Every row gives one point. The window is the flat piece filled in between its corners: a triangle in 3 columns, a solid with four corners in 4, and so on. A path goes straight from each point to the next, and from the last back to the first. List the points from which the path goes on through the window.

Window (3 x 3):
[[ 1.19  3.84 -0.64]
 [ 2.07  1.89  0.48]
 [ 0.02 -2.33  0.50]]
Path:
(1): [ 1.55 -1.61 -1.50]
(2): [0.79 0.79 2.95]
(3): [-0.13 -1.12  1.80]
(4): [ 1.77 -1.13 -0.32]
(5): [ 1.81 -1.48 -1.40]
(6): [-0.50 -1.01  1.25]
(7): [-1.26  3.34  1.29]
(8): [ 2.93  2.54 -1.36]
(9): [ 2.78 -0.09 -1.03]
(10): [0.04 0.21 2.07]
(11): [1.04 5.28 1.49]
(12): [ 2.26  4.07 -1.30]
(13): [ 0.73 -2.12 -1.24]
(14): [-0.70 -1.70  2.86]
(15): [0.85 0.93 1.19]
(16): [ 2.42  0.61 -0.68]
Through the window after points: 5, 7, 13, 15

Window:
[[-2.81 -1.49  0.08 -1.77]
 [ 0.12  1.79 -0.12 -0.94]
 [-3.94 -1.94  3.82 -0.75]
 [ 3.52  1.38 -3.56  2.10]]
Path:
(1): [ 0.72 -1.97  0.74 -0.97]
(2): [ 1.45 -0.42 -1.40 -0.34]
(3): [-1.20  2.24 -2.38  0.33]
(4): [-1.12  0.30 -1.00  1.25]
(5): [ 1.57 -0.69  0.73 -0.49]
(6): [-0.44 -1.97  1.69 -2.65]
(7): [-4.35  2.25  0.73  0.01]
(8): [-3.56 -0.35  1.00 -0.13]
(9): [-0.11 -1.63  1.25 -2.54]
(10): [ 1.99 -0.78 -0.79  0.21]
(11): [ 0.30  3.72 -1.89  3.60]
(12): [-1.55  2.29 -1.05  1.29]
(13): [ 2.78  0.48  0.67 -1.82]
(14): [ 3.23 -0.50 -0.99 -1.42]
(15): [ 1.11  1.44 -2.96  2.84]
(16): [-1.65 -0.47  0.04  0.98]
Through the window after points: 4, 8, 14

Window:
[[-2.18  0.62 -1.34  2.57  1.38 -2.18]
 [ 0.31 -2.09 -0.28 -4.35 -0.50  2.68]
 [ 1.17  0.75  1.74  0.97  0.10  1.24]
 [-4.26  1.59  0.98 -0.20  2.33  0.19]
 [-2.75  0.95 -3.94 -3.40 -0.67  0.49]
 [-1.10 -0.79  2.30  0.24 -3.47  1.21]]
Path:
(1): [-2.28 -1.41 -2.04 -0.63 -0.56  3.41]
(2): [ 0.66 -0.61  1.42 -2.58 -0.39 -0.24]
(3): [ 1.09  0.52  3.83 -1.45 -0.66 -1.29]
(4): [-0.42 -0.75  0.74  1.04 -0.39  2.28]
(5): [-2.24 -0.57 -0.35  1.64  0.05  2.60]
(6): [-0.68  1.06  1.57 -3.44  0.42 -1.71]
(7): [-1.34  0.93 -1.41 -2.74  1.40 -1.75]
(8): [-3.47  0.59 -2.80  0.26  1.44  2.82]
Through the window after points: 1, 5

Window (8 x 8):
[[-1.32  3.51 -0.21  0.43 -1.16  3.05  1.20  0.39]
 [-0.26  0.77 -1.41 -1.77  2.69  1.02 -2.36  0.90]
 [ 3.45  1.44 -2.74 -0.14 -1.20  2.19  0.07  1.91]
 [ 0.91  2.84  2.04 -2.65  2.27 -1.00 -5.09 -1.30]
 [ 1.01  1.58  0.74  2.38  1.39 -0.25  0.73  0.67]
 [ 1.92  0.03  2.28 -1.51  2.50  1.08  0.08 -1.48]
 [-1.15 -5.65  3.22  4.54 -5.51 -2.97  0.26 -0.72]
 [ 0.76  2.22  0.44 -3.20  1.82 -1.62 -0.15  0.11]]
Path:
(1): [ 0.27 -1.12  2.37 -1.79  0.41 -0.08 -2.23  3.66]
(2): [ 1.28 -0.05  0.73  1.03 -0.27 -1.85 -1.04 -3.05]
(3): [ 1.53  1.48 -0.64  1.11  1.27 -0.21  0.62 -1.88]
(4): [ 1.08  0.52  2.31 -0.07  1.41  0.73 -0.25  1.34]
(5): [-0.11  0.09  2.23 -0.35  0.39 -0.31 -1.53  0.66]
(6): [-0.51 -0.08 -0.27 -0.05  1.07 -0.76 -1.60 -1.95]
(7): [ 0.55  0.28 -0.63 -0.10 -0.73 -0.33 -1.27 -2.41]
(8): [ 0.57 -0.33  4.32 -1.64  1.39  0.64 -1.81  3.20]
(9): [ 1.81  2.28  2.93 -2.83  0.89  1.30 -0.88  2.64]
(10): [-0.17  0.48 -1.25 -0.02  1.64 -1.01  0.76 -3.25]
(11): [ 1.13  3.74 -1.75 -0.68  2.69  1.73 -0.26 -1.91]
(12): [ 0.54  3.71  0.93 -2.01  1.84  2.32 -0.29  2.78]
Through the window after points: 3, 9

Window, 8 rows:
[[ 0.51  0.81  0.79 -3.09 -0.84  1.46  2.14 -3.91]
 [-4.17 -1.02  0.87  0.21  1.49 -2.52 -4.27 -0.66]
 [-0.86 -2.52 -0.66 -1.50  0.58  2.76  1.40 -2.80]
 [ 4.62 -0.31 -0.13 -0.09  1.69  1.07  0.46 -1.08]
 [-3.12 -2.81  0.14 -1.10 -2.20 -0.17 -6.11  0.82]
 [-0.46 -1.59 -0.08 -3.67  1.50 -2.60  1.49  0.00]
 [-0.22 -0.14  0.31  3.36  1.00 -3.38  1.16  0.46]
 [ 0.09 -1.13 -2.36 -1.00 -2.11  1.37 -2.88 -5.23]]
Path:
(1): [ 0.69 -1.16  1.38  1.46 -0.44 -0.54 -1.46 -2.47]
(2): [ 0.96 -2.03  1.57  1.35 -0.44 -2.44 -0.81 -2.11]
(3): [-0.40  1.92 -2.14  0.80  3.33  0.18  1.09  2.02]
(4): [-0.40  1.11 -1.53 -1.24 -0.37  1.17 -0.05 -1.17]
(5): [-0.29 -1.50  1.13 -0.11  0.05  0.31 -0.94 -2.86]
(6): [ 1.73 -2.68  1.46 -1.25  0.59  0.77  0.85 -2.30]
(7): [ 0.99  0.93 -2.70  0.07  1.28  1.42 -0.92 -0.53]
(8): [-0.89  0.75 -4.00 -0.45  0.71  0.10  0.68  1.07]
Through the window after points: 2, 6

Window:
[[ 2.02  2.42  3.01  1.63  3.02  2.39  1.96  2.19  0.83]
 [-1.23  0.71  2.48 -1.15  1.27  1.27  3.12  1.25  2.59]
 [ 2.47 -4.84  0.25 -1.15 -1.57 -1.97  2.25 -2.46 -0.63]
 [ 0.60 -2.66  0.38  1.40 -2.45 -3.44  0.09 -3.40  1.19]
 [-0.11 -4.22  0.88  0.62  1.54 -4.86  1.70 -2.81 -0.66]
 [-0.59  0.43  1.58 -0.39  1.44  1.47 -0.36  3.66 -0.06]
 [-0.87  2.80 -1.29 -0.08  2.49  4.44  1.86  0.89  0.18]
 [-1.46 -0.41  2.70  1.64  1.97  4.73  1.32  0.97  0.44]
 [ 0.65 -4.27 -0.93  2.29 -0.66 -2.70  2.89  0.00  1.30]]
Path:
(1): [-0.42 -1.25  2.25  0.75 -0.37  1.75  2.92 -0.42 -0.99]
(2): [ 0.00  0.58  3.16  2.23 -0.82  0.62  2.19 -0.16 -2.75]
(3): [ 2.48 -1.49  0.07  0.74  3.06  0.28  0.96  0.57  2.02]
(4): [ 1.69 -2.65  0.80  0.02  0.31 -0.67  0.87 -0.56  2.64]
(5): [-0.62 -1.64  0.99  0.20 -0.58 -0.86  3.16 -0.71 -0.70]
(6): [ 0.10 -0.78  1.84  0.12 -3.44 -1.62  4.73 -0.85 -0.91]
(7): [ 0.92 -2.03  0.18  0.08  1.90 -1.10  0.07 -0.64  1.14]
(8): [ 0.61 -1.72  2.53  1.46  2.83  3.52 -0.63 -0.24  2.79]
(9): [-2.06 -0.25  0.76  1.03 -1.86 -0.43  3.31 -0.01 -2.04]
(10): [-1.14 -0.07  0.43 -0.36  0.19 -1.08  2.51  1.43 -1.67]
(11): [ 2.30 -0.61  0.57  0.68  2.32  2.69  0.32 -0.05  4.89]
(12): [ 1.34 -2.77  0.02  0.18  0.80 -0.89  0.42 -2.03  1.49]
(13): [-0.72 -1.14  0.92  0.39 -0.87 -1.46  3.11 -0.66 -1.66]
(14): [ 0.27 -0.14 -0.04  1.92 -2.41 -1.55  3.66 -0.50 -2.22]
(15): [ 0.48 -3.86  0.78  0.49  1.74 -0.80  1.45 -1.55  2.63]
(16): [ 0.57 -2.37  0.70  0.41  1.98  1.56  0.12  0.03  1.63]
Through the window after points: 4, 8, 12, 16

Window:
[[-0.25  2.24 -2.53 -0.43  0.98 -2.11  3.10 -1.09 -0.68 -0.30  2.67]
 [-2.63  0.86  1.56 -1.76  1.96  1.80 -0.23  3.57  2.09  1.70  0.21]
 [ 2.85 -1.52 -2.52 -2.80 -2.74  0.39  1.51 -1.11 -1.13 -1.14 -0.91]
 [ 1.15  0.80 -1.75  3.79 -2.48  1.38  0.45 -0.21 -0.62  2.31 -0.65]
 [ 2.36  0.34 -2.65  2.19 -0.92  3.33  0.45  2.32  2.37 -1.85  2.39]
 [ 3.09  0.39 -0.70 -0.59  2.90  2.65 -1.82 -1.43 -0.45 -2.69  4.24]
 [ 1.60  1.15  1.77 -0.82  1.51 -1.12  4.10  4.31  0.18  0.70 -2.26]
 [ 0.80 -1.26 -3.19  1.03 -0.31 -0.62 -0.57  0.94  0.03  3.00  1.98]
 [ 1.57 -3.50 -2.96  1.22 -1.53  1.46  1.49  0.54 -1.58 -1.62 -3.33]
 [-2.64 -1.18  3.83 -1.79  0.23 -2.77 -0.27  2.07  2.45  1.05 -0.53]
 [-1.08 -3.12 -0.12 -1.76  1.55  0.55 -3.00 -0.47  5.52  2.46 -2.11]]
Path:
(1): [ 0.76  1.68 -1.76 -0.66  0.88 -0.76 -0.94  1.10  0.53 -0.06 -1.54]
(2): [ 0.24  1.25 -2.75 -1.74 -1.50 -1.62 -1.40  1.85 -0.14 -1.95 -2.53]
(3): [ 2.37 -3.46 -0.69  1.72 -0.16  1.78  2.74 -1.19  0.46  1.85  1.66]
(4): [ 0.58 -1.93  0.82  0.07  0.58  2.44  2.33  2.05  0.34  0.13  1.93]
(5): [-0.26  3.08 -2.06 -0.35 -1.22 -2.38 -1.55  0.20  0.23  0.66 -2.16]
(6): [ 1.81  2.02 -2.38  0.08 -0.09 -1.73 -1.72  2.30  0.16 -1.40 -1.35]
(7): [ 0.57 -1.26  0.02  0.66 -0.61  2.24  2.64  0.03  0.34  0.28 -0.17]
(8): [ 0.97 -1.80  0.37  0.04 -0.52  1.48  4.04 -0.08  0.12  0.60  2.95]
Through the window after points: 8

Window (12 x 12):
[[-3.83 -1.31 -0.49 -0.93  2.35  2.61  1.08 -0.15  0.11  0.74  2.61  2.78]
 [-0.88 -4.31  2.21  1.40  0.64  0.73 -3.17 -0.74 -3.01 -0.12 -0.72 -0.39]
 [-2.44 -0.61 -2.02  1.39  1.31 -0.58 -0.06  0.17 -0.83 -1.38  0.04 -1.36]
 [ 2.69 -1.73  0.30 -3.10 -2.47 -2.23  1.37  0.22  1.78 -0.03  4.45 -0.60]
 [-1.52  2.74  2.26  0.33  0.39 -3.63  0.60  3.20  1.36 -1.94  0.41  1.12]
 [-1.80 -0.88  2.38  1.43 -3.71 -4.16  1.07  1.87  0.94 -0.50 -0.80  1.09]
 [-1.87  2.32 -1.21  1.60  0.08  3.84 -0.34 -0.34 -1.15 -1.03  1.40  1.93]
 [-2.17 -1.48  2.79  0.18  0.48  1.09  0.19  3.57  0.19  1.27 -1.31 -1.94]
 [ 0.76 -2.87 -2.16 -1.65  0.13  1.41  2.17  0.67 -0.18 -1.79  2.89  4.22]
 [ 0.19  2.61 -1.83  1.09  3.05  2.17  1.86 -2.72  1.35 -0.53  0.07 -0.14]
 [-2.46  0.66  0.58 -7.43  1.95  4.19  2.05  1.53 -1.57  2.43  0.53  1.56]
 [ 1.39  0.71 -1.23  1.67 -0.38  2.09 -2.94  0.30 -2.07  4.37  0.14  1.79]]
Path:
(1): [-1.92 -0.49  0.25 -1.07  3.31 -0.70 -1.30  1.02  3.99 -0.23 -0.46  1.12]
(2): [-1.45  0.09 -1.16 -1.12  0.05  2.94 -4.24 -0.94  2.61  1.18  1.60  3.70]
(3): [ 0.59  0.35  0.08  0.97 -0.23  0.54  1.47  1.55 -3.39  2.10 -0.07 -0.09]
(4): [ 0.24 -0.44  1.08 -0.59  0.44  0.28  4.36  2.17 -3.82 -0.91 -0.18  0.72]
(5): [-2.24 -1.02  0.80 -2.29 -0.59  0.14 -2.59  0.69  2.09  1.13  1.59  1.09]
(6): [-1.96 -1.09 -1.48 -1.83  0.44  1.93 -0.51  0.96  1.69  0.08  2.08  1.47]
(7): [-0.44 -0.09  2.24  1.09  1.69 -0.43  3.40 -1.56 -2.42  1.01  1.75  1.02]
(8): [-0.31  1.48  0.18  0.72  1.63  0.54  1.03 -0.93 -4.69  3.75  2.75  0.85]
(9): [-1.29 -1.66 -0.59  0.14 -0.60  2.59 -0.77  0.53  0.97 -0.57 -0.19  0.88]
(10): [-2.89  0.53  0.21  0.00 -0.33  0.43 -2.49  0.06  2.99 -1.60 -0.97  0.21]
(11): [-0.43  0.78  1.76  0.17  0.77 -2.30  1.60  2.49 -1.24 -0.42  1.23  1.17]
(12): [-0.82 -1.07  0.28  0.78 -1.88  1.54  2.28  0.57 -4.65  0.87  1.58 -0.51]
Through the window after points: 2, 6, 10

Window (14 x 14):
[[-1.60  1.03 -0.83 -1.44  2.17  0.84  0.31  2.80 -0.01 -2.71 -1.99  1.28
   0.19 -0.13]
 [ 1.78  1.49 -1.49 -1.53 -1.41  0.73  0.76  0.04  1.40  0.52 -1.33  1.02
  -0.35 -0.09]
 [ 0.81  0.84 -2.79 -0.52 -0.18 -3.47  0.63  1.47  1.23  1.70  1.99 -0.38
   1.62  0.73]
 [-0.83  0.56 -0.17  0.84  0.64  0.32 -0.36 -3.10 -3.70 -2.03 -0.57  0.96
   4.14 -3.45]
 [ 2.49 -4.97 -0.03  3.39 -1.46  0.42 -0.74  3.20  0.58  0.54 -0.18  1.56
  -1.48 -2.67]
 [ 0.90 -1.86 -2.99  0.13 -1.34  0.67 -3.40  1.94 -2.50  3.26  2.98  2.19
  -1.18 -1.77]
 [ 1.89  0.24 -3.12  1.71  0.72 -0.87 -3.03 -0.09  0.11 -2.58  0.03  1.23
   0.21 -0.26]
 [ 3.20  3.62 -0.66 -1.43 -0.85 -4.74 -0.69  0.53 -0.19  0.88  2.06  0.01
  -2.47  0.09]
 [-0.88 -0.33  3.30  4.41 -0.77 -0.13  0.07 -0.23  1.22  0.07  3.82 -0.74
  -3.19  2.35]
 [ 0.34  0.52  2.41 -1.99  2.60 -1.34  0.33 -4.07 -1.35  1.96 -3.91  2.08
   2.81 -0.63]
 [ 1.20 -1.35 -3.78 -0.83  2.40  1.34  1.15  2.89 -1.35 -1.58 -0.05 -2.49
   0.16  0.89]
 [ 0.97  3.94  4.07  0.24  0.71  0.68  1.45 -1.14 -2.07 -1.33  3.85  5.86
  -0.28  3.99]
 [ 3.18 -3.47  3.46 -1.60 -0.92  0.58 -2.08  2.39  3.22  3.20  3.60  0.35
  -2.12 -0.52]
 [ 1.72  2.86 -2.78 -0.98  4.48  1.76  0.90  3.10  0.87 -0.28 -0.86 -0.15
   0.55 -0.96]]
Path:
(1): [ 1.24  1.96  0.63 -0.92 -0.85 -0.02 -1.70  2.37 -0.46  1.77  0.49 -0.08
  0.39 -0.12]
(2): [ 0.75 -2.70 -2.79  0.92  2.71 -2.69  1.84 -2.74 -0.20 -1.66  1.61  2.14
 -2.12 -0.01]
(3): [ 0.61 -0.77 -2.23 -0.27  1.11 -0.67  0.44  0.41  0.57 -0.31  0.73  1.54
 -0.67 -0.48]
(4): [ 0.99  3.24  1.28  1.95 -0.70 -0.28 -0.86  1.32 -2.35  1.10 -1.01 -1.26
  2.36  0.91]
(5): [ 2.01 -0.37 -0.28  1.59 -0.31  0.00 -1.27  2.12 -0.93 -0.35 -0.61  1.06
 -0.16 -0.90]
(6): [ 0.36 -3.93 -1.05  0.15 -0.22 -1.42  1.13 -1.82  1.78  1.06  3.40  1.29
 -0.98 -2.77]
(7): [ 0.01 -0.60  1.13 -1.47  2.31 -0.10  1.72 -3.50  0.41  0.23 -1.19  2.74
  0.16 -2.33]
(8): [ 1.47  0.73  0.12 -0.38  0.28 -0.61 -0.82  0.26 -0.76  1.16 -1.51  0.51
  1.27  0.64]
Through the window after points: 1, 5, 7

Window:
[[ 1.04 -0.51  0.74  0.84  1.05 -1.26  0.46 -2.30 -0.32 -4.17 -1.78  1.91
   3.29 -0.08]
 [ 0.53  3.59 -1.23  4.81  1.94  2.14  2.65  0.71 -1.01  0.97  2.44 -1.69
  -1.47 -0.05]
 [-1.90  2.29 -0.20  0.10  1.18 -0.80 -1.88  1.65  0.56 -1.12 -4.27  1.44
   1.51 -2.31]
 [-1.23  1.02 -0.47  1.18 -1.74 -5.80  0.81 -0.63 -1.52 -0.40  1.76  1.06
  -2.22  5.05]
 [ 1.75  3.38 -1.38  0.45 -0.20 -0.09 -4.02  2.70 -1.68 -3.32 -3.24 -1.88
  -1.01  0.96]
 [ 1.43 -3.99  0.84  0.20 -2.48 -3.68  2.50 -0.62  2.45 -2.67 -3.33 -3.77
  -3.82 -0.46]
 [ 3.62  3.06  0.18  0.08 -0.84  3.54  2.35 -5.15  0.28  2.03  0.82  1.99
   0.56  0.35]
 [ 2.40  0.04  1.42  0.51 -0.42 -0.35  0.77  2.13 -1.33 -1.97  0.26  2.12
  -0.24  3.28]
 [-1.47  3.04  2.45 -0.30 -2.84  1.34 -0.82  0.19  0.05 -2.19 -2.27 -0.70
  -0.29 -0.24]
 [-0.57  1.89 -1.16 -2.59  2.03 -3.81 -3.26  2.62 -1.04 -1.74  1.46 -0.90
   0.47 -0.49]
 [ 1.88 -2.07  2.55 -2.28  1.43  0.40 -3.19 -2.38  1.06 -0.38 -0.68 -0.60
  -0.23  1.37]
 [ 1.69 -0.26  0.37 -2.73  2.63 -1.57 -0.94  1.18 -2.53 -3.30 -4.37 -1.72
   2.96  2.18]
 [-0.46 -3.65 -1.33  0.90 -1.55  1.51  0.12  0.68 -0.26 -0.42 -0.42 -3.26
  -3.24 -1.94]
 [ 2.05 -2.90  3.87  1.85 -1.41 -2.47  0.22  1.19 -2.92  1.33 -2.63 -3.33
   4.03 -1.84]]
Path:
(1): [ 0.52  1.08  2.27 -0.08  0.67 -0.72 -0.50  0.36 -3.03 -3.41 -1.69  0.98
 -0.80 -2.36]
(2): [ 1.90 -0.47  2.01  0.09  0.78 -0.55  0.20 -0.24 -1.92 -1.11 -1.10  0.95
 -1.14 -1.48]
(3): [-0.26  2.02 -2.07  1.33 -0.88  2.00  0.37  0.82  2.89 -1.42 -1.96 -4.95
  1.97  1.44]
(4): [ 0.55  0.91  0.31 -0.63 -0.86 -1.46 -0.83  1.91  0.57 -0.86 -1.14 -1.34
  1.16  1.65]
(5): [ 1.04 -1.41  1.28  1.95  1.47 -0.02 -0.35 -0.51 -4.98 -0.44 -1.90 -1.63
 -1.89 -3.29]
(6): [ 0.40  2.87  1.20  0.24  0.45 -0.79 -1.39 -0.12 -2.76 -1.31 -0.91  1.87
 -2.98 -1.49]
(7): [ 0.80  0.00 -0.15  0.00 -1.14 -0.74 -0.93  1.28  0.75 -1.83 -1.99 -2.78
  2.63  2.17]
(8): [ 2.11  0.61 -1.79  1.63 -0.21  1.35  0.03 -0.33  3.69 -1.17  0.92  0.32
  3.49  1.90]
(9): [ 0.39 -0.17  2.26 -0.74  0.97 -1.51 -0.95 -1.08 -2.50 -0.54 -1.18 -0.85
 -2.04  0.45]
(10): [ 0.95 -0.05  1.72  0.34  0.11 -0.59  1.35 -0.72 -1.42 -0.67 -0.73 -0.46
 -0.55 -0.37]
(11): [ 0.34 -0.17 -1.09 -0.03 -1.29  0.74 -1.45 -1.03  2.51  0.40 -0.78  0.18
  2.10  0.62]
(12): [ 1.11  0.00 -0.07 -0.11 -0.70 -1.04 -0.76 -0.02  0.32 -1.72 -1.58 -0.26
  1.12  1.94]
Through the window after points: 6, 8
